Each row of a before or after table is a point. The points were changed in one or more steps. Then noise was added and the rows were shuffled. The steps act on how far a point lies along the listed directions, d1 being the first. Name the steps. A step turns or swaps two directions, mirrors them in a line or flattens them onto one, adds a multiple of one to another, or multiplies one. Angles are multiples of 10 degrees, from the lower direction toward the higher: turns from -170 to 170, lines from 10 to 170 but not 90. Use the fewest steps. Two steps may share a direction if one is a turn and the other turns, adds or multiplies; they go together, in the order done. Otherwise the lowest direction goes first.

Directions:
(1): [-3.9 -3.7]
(2): [-3.7  3.9]
Before (11 x 2)
[[-0.6 -2.6]
 [ 0.7  5.8]
 [-0.4 -6.4]
 [ 3.9  6.7]
 [ 5.8  3.6]
 [ 3.5 -1.5]
 [-1.2 -5.7]
 [-1.6 -0.9]
 [-7.2  3.5]
 [-0.5 -1.2]
 [ 0.4 -3.0]]
After (11 x 2)
[[-4.0 -3.2]
 [ 4.2  3.6]
 [-7.4 -2.3]
 [ 1.4  2.7]
 [-1.6  3.9]
 [ 0.6  0.2]
 [ 1.1  1.6]
 [-6.6  1.1]
 [ 3.0 -8.0]
 [ 4.5  4.8]
 [ 1.6 -0.4]]
Steps: turn d1 and d2 by -140 degrees

Directions:
(1): [-3.2  0.9  2.4  5.2  0.0 -6.5]
(2): [ 4.1  3.8 -3.9  6.0  0.7  1.8]
(3): [ 4.3 -5.6 -3.6 -0.5  1.1 -4.6]
(4): [ 1.5  0.3 -0.3 -0.1 -9.1 -0.9]
(5): [-5.8 -3.5 -5.2  2.3 -1.2  2.4]
(6): [-1.9  5.2 -5.0 -4.2  0.5 -3.6]
Before (11 x 6)
[[ 2.4 -5.1  0.4  3.3 -6.1  2.7]
 [ 5.6  3.5 -1.9 -0.6 -4.5 -3.9]
 [-3.9  1.7  2.6  2.3 -1.1  0.8]
 [ 0.2  1.4  4.4  2.7 -2.9  1.5]
 [-0.5 -1.7 -3.7 -5.4 -4.4 -1.1]
 [ 0.4  4.9 -5.6  0.1 -0.5  2.8]
 [ 1.1  8.5  3.4 -0.2  2.8 -5.2]
 [ 0.8  2.7 -1.3 -2.5 -6.0 -0.5]
 [-6.2  4.0  0.9  5.1  0.0 -7.5]
 [ 6.3  6.1 -1.4 -2.4 -3.1 -4.3]
 [ 1.1  6.3  0.7  0.0 18.5  0.7]]
After (11 x 6)
[[-0.7  3.2  4.1 -0.2 -0.3  1.3]
 [ 0.7  1.8  2.7  0.3 -1.7  3.8]
 [ 3.8  0.5 -5.3 -1.7 -1.8  1.1]
 [ 3.0  1.2 -6.9 -3.1 -1.6  3.3]
 [-3.3 -2.3 -2.2 -1.6 -1.9 -4.3]
 [-1.7  4.3 -4.0  4.1 -0.2 -0.1]
 [ 0.7 -3.1  1.5  4.3 -2.5 -0.9]
 [ 0.6  3.0 -4.4 -1.1  7.2  5.8]
 [-1.4  1.4 -1.4 -0.9 -3.0  0.4]
 [ 3.4  4.8 -1.7 -5.9  1.3  5.4]
 [ 5.8  6.5  5.2 -4.1  1.5 -2.2]]
Steps: turn d1 and d5 by -100 degrees; multiply d4 by 0.4; multiply d6 by 0.7

Directions:
(1): [-5.5  2.9  1.1  9.4 -3.4 -2.3  0.6 -0.6 -0.1 -3.4  0.9]
(2): [ 1.0  1.3  4.3 -2.6  0.8  2.3  7.2 -4.8  1.2 -5.4  4.3]
(3): [ 5.4  3.6 -2.5  4.0  1.3  0.9  6.9  3.4  3.3  2.3 -4.0]
Before (9 x 11)
[[-0.8  4.7 -3.1 10.5 -0.9 -4.7  1.9  3.3  1.2  1.6 -3.0]
 [-0.3  0.1  4.9 -4.1  2.2  2.2  1.4 -4.5 -0.4 -2.9  0.5]
 [ 0.5 -5.0  0.5 -7.7  4.2  0.7 -4.3 -2.0 -1.7 -1.3  0.7]
 [-1.9  2.3 -2.1  9.1 -3.0 -3.0 -1.3  3.2  1.2  2.7 -1.2]
 [ 0.1 -1.2  0.5 -5.3 -1.7  0.7  0.9 -3.7  0.7 -1.1  3.5]
 [ 2.0 -2.8  1.1 -7.1  1.8  0.4 -3.0 -0.5 -1.7  3.1 -0.2]
 [ 1.6 -3.1  3.3 -5.1  2.0  0.7  0.9 -5.4 -1.1 -4.0  3.8]
 [ 2.2  1.4 -4.3  6.4 -0.3 -1.6  1.0  3.4  4.3  4.1 -3.2]
 [ 5.0 -3.6  2.2 -7.6  0.5  1.5  3.6  0.4 -1.6 -0.6  2.4]]
After (9 x 11)
[[  9.2   2.2  -2.0  -1.1   3.3   1.6   6.2   4.1   2.7   6.0  -5.6]
 [  8.1  -1.0  -2.9  -4.2   6.5   2.2   4.0   2.5   2.6   2.1  -4.4]
 [  5.9  -1.6   1.7  -4.6   3.5   1.6   4.8  -3.3   1.0  -1.9   1.4]
 [ 11.3   2.3  -1.0   0.8   1.3   2.2  13.7   5.0   3.1   1.6  -3.0]
 [ -8.9  -2.7   1.3   3.2  -4.5  -4.1 -10.6  -1.5  -3.3   0.0   4.2]
 [ -9.7   0.0   0.8   6.3  -3.3  -6.4  -8.1  -1.7  -3.6  -2.3   3.1]
 [  3.4   0.0  -0.8  -4.9  -0.6   1.5   4.0  -1.9   2.3   0.6   1.7]
 [ -2.0   1.6  -3.0   9.6  -2.3  -3.0  -0.8   2.1   3.4   1.6  -1.6]
 [  2.3   1.1   3.9  -3.9   3.2   2.7   3.8  -3.2   0.8  -1.6  -1.1]]
Steps: turn d1 and d3 by -60 degrees; multiply d3 by 2.5

Directions:
(1): [ -1.2 -11.3   2.6  -0.6  -5.7  -2.2   0.3  -2.6  -2.9   0.4   1.2  -2.6
  -2.6  -2.1   4.2  -0.6  -3.7  -4.1]
(2): [-2.0  0.5 -2.2  5.2  1.2 -2.3  6.4 -3.4 -0.7  1.4  3.3  5.5 -0.9  4.9
 -2.5 -8.2 -2.2 -3.8]
Before (13 x 18)
[[  0.7   1.0   1.5   0.1   3.0   1.2  -1.7   2.1   1.1   0.9  -1.5   0.3
   -0.4   1.4  -0.9   0.9  -2.0  -0.6]
 [ -1.9 -16.4   5.5   5.3  -9.4  -6.7   4.1  -4.8  -2.0   1.6   2.7  -1.7
   -2.9   1.6   4.6  -6.6  -7.9  -9.3]
 [ -0.5   6.4  -2.7   5.0   2.0   0.2   6.3  -1.3   1.4   1.9   0.8   7.6
    0.0   5.8  -5.4  -5.5   1.1  -0.4]
 [  1.0  -0.4   1.5  -3.1  -2.3  -1.5  -6.1   3.0  -2.8  -3.7  -2.0  -6.1
    1.3  -6.5   3.4   4.0   2.4  -0.8]
 [ -0.4  11.6  -2.3   2.1   6.6   1.6  -1.5  -0.5   1.3  -0.3  -0.8   3.7
    0.5   4.7  -1.1   1.7   2.5   3.7]
 [ -0.8  10.0  -2.8   6.2   4.9   3.1   4.9  -0.1   0.5   1.3   0.9   6.3
    1.3   6.9  -6.6  -8.0   2.1  -2.2]
 [ -1.4  -1.8   1.1   2.0  -3.0   0.0  -1.1  -2.4   0.4  -1.1  -1.4  -0.9
   -0.7   1.5   2.2  -0.8  -2.8  -0.8]
 [  2.6   7.4  -2.8  -0.4   4.7   2.3   0.2   3.5   2.2  -1.3  -1.1   2.1
    2.8   0.0  -0.2   3.8   2.3   3.5]
 [ -0.6   6.0  -0.1   1.9   2.1   0.5  -1.1   2.2  -0.5  -0.5  -3.5   1.6
    2.2   0.5  -1.4   0.1   2.3  -0.2]
 [  0.1   4.2  -2.2   2.3   2.4   1.2   4.1  -1.2   1.5   0.2   1.4   4.0
    1.5   4.6  -0.2  -6.9   0.6  -0.8]
 [ -1.9 -16.1   2.5  -3.0  -5.8  -2.8  -1.0  -2.8  -2.8   0.8   2.2  -2.1
   -3.6  -3.4   3.1   1.0  -5.2  -3.5]
 [  0.2   0.4   1.3  -1.2  -1.4   0.7  -1.1   0.0  -0.6   3.5  -0.9  -3.6
   -1.3   0.5   1.6   0.1  -0.7   2.3]
 [ -2.8  -8.5   2.3   5.6  -3.4  -3.4   4.4  -5.7  -3.4   4.5   4.6   4.9
   -2.1   4.6  -0.4 -12.3  -4.6  -7.1]]
After (13 x 18)
[[ -1.4  10.1  -2.7   4.2   6.1   0.5   1.8  -2.0   0.6   0.5   0.9   5.5
    0.3   6.5  -1.5  -1.7   1.0   1.8]
 [  1.9  10.8  -1.7  -0.9   3.0   3.8  -1.0   4.2   3.8  -0.3  -2.7   2.1
    2.5   0.5  -4.3   3.9   4.7   5.4]
 [  2.1  14.2  -1.2   1.5   6.2   6.5  -1.7   4.8   2.3  -0.3  -3.3   1.5
    3.2   2.8  -5.7   0.8   5.5   3.3]
 [  3.1  -9.3   8.4  -5.2  -7.7  -0.5 -10.1   4.2   1.9  -2.5  -4.9 -11.6
    1.2  -6.9   6.5  11.5  -0.5   2.0]
 [  0.5   4.2  -4.5   3.8   4.0  -0.7   5.7  -0.2   0.5   0.0   2.2   6.2
    0.4   3.8  -0.7  -2.9  -0.6  -0.4]
 [ -0.9  -0.8   1.4   0.8  -2.5   0.5  -3.4  -1.0   1.2  -1.6  -2.4  -1.8
    0.1   0.6   2.3   1.7  -1.7   0.7]
 [  1.5   8.0  -1.1  -2.0   3.1   4.0  -1.2   2.7   2.7  -1.5  -1.7   0.4
    3.3   1.0   0.9   0.4   4.0   3.5]
 [ -0.3 -13.7   3.2  -6.3  -5.5  -0.5  -4.8   0.0  -1.6  -0.1  -0.4  -4.7
   -2.2  -6.0   3.7   6.3  -2.6  -0.3]
 [ -1.3   5.3  -0.5   4.0   2.0  -0.5   1.5   1.1  -1.3  -0.6  -2.7   3.1
    1.5   1.5  -1.5  -3.0   1.3  -1.3]
 [ -1.1  -0.8   1.6  -0.1  -1.6  -0.2   1.6  -1.2  -1.2   3.4  -0.3  -2.3
   -2.2   1.0   0.9  -2.0  -1.9   0.9]
 [  0.0   0.8   1.3   1.2   3.1   0.7  -0.1   1.6   0.9   0.6  -0.6   1.3
    0.0   2.0  -1.1  -0.9  -2.3  -1.7]
 [  2.9   0.4   5.7  -6.6  -1.1   4.4 -11.9   5.3   1.3   0.0  -4.6  -6.8
    3.1  -5.8   2.1   8.8   4.8   5.4]
 [ -1.5  -4.6   0.2   2.7  -3.0  -5.0   1.0  -3.0  -4.8  -1.9   2.2  -1.0
   -1.4  -1.1   2.1  -6.0  -2.1  -6.9]]
Steps: mirror d1 and d2 in the line at 160 degrees

Directions:
(1): [-2.2  0.9  6.9 -1.4 -7.7 -3.3  4.3  0.8  3.4 -1.7  3.9  6.8  4.0  4.4
 -0.8 -1.9  0.2  1.2 -7.1  3.7 -1.8  1.1  1.5  0.8  2.5  1.4 -3.1  6.3
  1.2 -5.7 -6.0  0.5]
(2): [ 1.3  0.4 -3.2 -3.8  5.6 -1.2  2.2 -0.6 -1.4 -0.5 -3.8 -6.9 -2.9  2.0
 -6.5 -1.7 -1.0  3.4 -2.6 -0.7 -0.8  1.9 -0.1 -0.1  0.8  7.0  5.8  0.5
 -5.2 -8.3 -7.8  2.7]
(3): [-5.8 -0.6  0.2 -6.0 -1.3 -3.5 -4.1 -2.1 -3.5 -4.1  7.0 -2.9 -0.1 -3.9
 -1.2 -2.4 -2.8 -2.3 -0.6  0.1 -1.6 -2.6 -7.7  4.4 -1.2  0.9  2.9  2.3
  4.2 -0.7  4.4  9.4]
(4): [-1.9 -1.9 -2.2  3.3  4.5 -2.0 -5.5  1.0  1.2 -4.8 -0.6  3.2 -0.5 -0.3
  3.3  2.3 -5.4  9.0  4.2  3.3 -0.3  2.7  0.7  2.0 -4.3  2.2  1.3  1.8
 10.2 -0.5 -5.9 -3.1]
(5): [ -6.2  -1.7  -1.7   2.0   1.3   5.4   2.9   3.6   5.9  -0.5   1.0  -1.4
  -1.5   6.2   3.6  -1.3  -1.2   4.0   3.1  -6.1  -0.6 -11.0   0.1   3.2
   5.3   1.6   1.1   4.3  -1.9   3.1  -1.0   2.0]
Before (10 x 32)
[[-1.0 -1.2 -0.9  4.2  0.1  1.0 -1.3  1.6  2.2 -0.6 -1.1  5.0 -2.0  2.2
   3.6  0.8 -1.2  1.3  2.1  0.5  1.5 -1.5  0.8  0.8 -1.0 -3.2 -4.2 -2.4
   4.8  3.3 -2.3 -4.2]
 [ 3.1  0.2 -2.8  0.4 -0.4 -0.2  0.6  0.4 -1.8  2.6 -4.8  1.6  1.1 -2.1
   0.9  3.0  2.6  2.0  0.8  2.0  0.2  4.0  3.3 -1.2 -1.7  0.4  0.1 -2.3
   1.0 -1.1  0.7 -3.3]
 [-6.6  0.1 -3.1 -5.2 -1.1 -0.5  1.4 -1.5 -0.7 -0.4  3.5 -3.9 -2.3  1.9
  -3.1 -2.0 -3.5  0.7 -2.2  0.3 -1.2 -2.7 -3.3  4.0 -1.3  2.5  1.4  2.2
   0.6 -6.2 -1.9  7.2]
 [-1.0 -1.6 -4.2 -5.4  1.6 -0.5 -1.0  1.2 -4.2 -2.5  0.9 -8.2 -1.1 -0.6
  -4.1 -0.8 -1.9  0.2  0.5 -2.8 -0.9  0.3 -4.3  2.6  0.1  2.7  3.1  1.0
  -2.4 -4.1  0.6  5.4]
 [-2.2 -0.2 -2.3 -2.7  0.0  2.8  1.4  2.7  2.7 -0.6 -0.2 -4.6 -1.2  2.8
  -1.1 -3.0 -1.8  0.5  1.6 -2.7 -1.0 -6.2 -1.1  1.5  4.2  2.9  1.3  2.8
  -5.2 -1.5 -0.9  4.1]
 [ 1.5 -1.6 -6.3  4.6  6.4  1.3 -9.0 -0.8 -5.0 -2.1 -1.2 -1.9 -5.1 -4.7
   5.2  4.0 -2.7  2.1  8.9 -0.2  3.1  0.1 -1.6  1.9 -7.5 -4.4  1.9 -6.7
   7.7  9.1  6.2 -4.9]
 [-0.4 -1.8 -5.0  3.1  1.4  7.6 -3.5  2.2 -1.0  1.2 -1.5 -2.5 -1.9 -2.7
   4.7  2.1  0.8 -3.2  6.5 -5.8  0.5 -6.2 -1.1 -1.6  0.2 -5.1 -1.1 -5.9
  -0.6  9.5  9.0  2.5]
 [ 0.9 -0.8 -4.2  3.4  3.7  3.2  0.0  1.7  1.4  0.0 -2.6 -2.3 -3.7  1.3
   1.2  0.2  0.0  3.6  3.0 -3.0  2.2 -2.2  1.2 -1.7  0.6 -0.6  0.4 -1.0
  -0.8  0.6 -1.2 -2.2]
 [-2.9  1.3  0.3 -3.3  0.6  0.2 -0.7 -1.0 -0.7 -2.1  4.3 -2.7  0.6 -1.7
  -2.4 -1.2  0.0 -0.6 -3.0 -0.5  0.3 -2.5 -2.7  3.5  1.8  4.4  1.7  1.3
  -2.7 -0.7  0.0  5.6]
 [ 0.3 -0.7 -8.3  5.2  7.1  4.0 -8.9 -1.6 -0.9 -2.0 -4.2 -1.7 -5.0 -5.4
   5.7  5.6 -3.4  3.7 11.3 -2.8  3.0 -1.4  0.4  0.9 -3.3 -1.8  2.2 -4.5
   6.4 12.9  6.7 -3.0]]
After (10 x 32)
[[ -2.6   1.7   1.4  -2.9  -1.0   1.9   2.5  -0.3   0.7  -0.2   3.8  -2.3
    0.9   0.5  -2.7  -1.6   1.9  -1.6  -4.4  -1.8   0.5  -4.5  -1.2   2.4
    4.1   3.7   0.7   1.6  -6.5  -0.7   0.2   5.0]
 [ -7.2   0.7  -1.5  -6.5  -3.9   1.0   5.1  -1.1   0.4   1.1   4.5  -4.5
   -1.7   3.7  -3.8  -3.8  -1.7  -2.0  -4.2  -1.9  -1.6  -6.0  -3.4   3.7
    1.9   2.1   0.8   3.3  -4.0  -6.0  -0.3   8.9]
 [ -4.7  -1.7  -0.6   2.2  -0.7   0.2  -2.3   1.7   2.2  -2.8   2.3   4.8
   -1.9   2.2   3.9  -0.4  -2.8   1.9   1.9  -0.1   0.6  -4.1  -2.2   3.2
   -0.4  -2.0  -3.0   0.1   7.1   3.0  -1.9  -0.3]
 [ -2.8  -2.0  -6.4  -0.5   4.9   0.3 -10.2  -2.2  -7.2  -3.8   3.8  -5.7
   -5.7  -6.9   4.0   1.8  -3.4  -1.5   8.0  -2.0   2.2  -4.1  -7.5   4.9
   -6.7  -4.1   4.2  -5.5   7.8   9.5  11.3   3.1]
 [ -5.9  -0.8  -0.4  -0.4  -2.3   6.0   6.4   6.1   9.3  -0.4   0.7  -1.9
   -0.5  10.2   1.2  -4.3  -1.6   4.1   0.7  -5.7  -1.7 -12.9   1.5   3.0
    9.3   4.3  -0.1   7.9  -7.7  -1.7  -5.2   3.3]
 [ -3.7  -1.9  -3.7   3.6   2.9   4.1   0.8   3.5   4.8  -2.2  -0.2  -1.5
   -3.5   4.7   3.0  -0.6  -1.8   6.9   3.5  -4.3   1.2  -7.0   0.6   1.2
    2.8   0.9   0.9   3.2   1.0   0.4  -3.6   0.0]
 [ -4.5  -2.7  -4.3   5.9   0.3  11.3   1.0   5.7   5.3   0.7  -1.3  -0.3
   -1.6   4.2   7.5   1.5   0.3   1.5   6.9  -9.0  -0.2 -12.9   1.5  -0.1
    5.1  -3.7  -1.8  -1.0  -2.1  10.1   4.9   1.5]
 [  4.6   0.5  -4.3   0.2   2.0  -1.9  -3.0  -1.2  -5.3   1.8  -5.5   0.8
    0.8  -5.7   0.6   4.3   1.5   2.0   2.1   4.0   0.7   8.0   2.1  -1.7
   -5.1   0.0   1.1  -4.7   3.9  -1.0   1.9  -3.6]
 [ -0.8  -1.1  -3.5  -5.8  -0.1   1.0   1.9   1.5  -3.3  -0.8   0.5  -8.8
   -1.1   1.1  -4.5  -1.7   0.0  -2.0  -0.9  -4.5  -0.6  -1.7  -3.6   2.1
    2.3   2.1   2.5   1.0  -6.4  -3.7   1.3   5.6]
 [ -7.5  -1.5  -7.4   1.2   4.5   4.4  -8.4  -1.1   0.5  -4.7   2.2  -3.8
   -5.1  -3.7   6.3   2.5  -5.0   2.6  10.5  -6.0   1.1  -9.9  -4.7   5.7
    0.3  -0.1   4.0   0.4   6.4  13.0   9.3   5.6]]
Steps: multiply d5 by 2.5; turn d1 and d5 by -20 degrees; turn d3 and d4 by -50 degrees; multiply d3 by 1.6
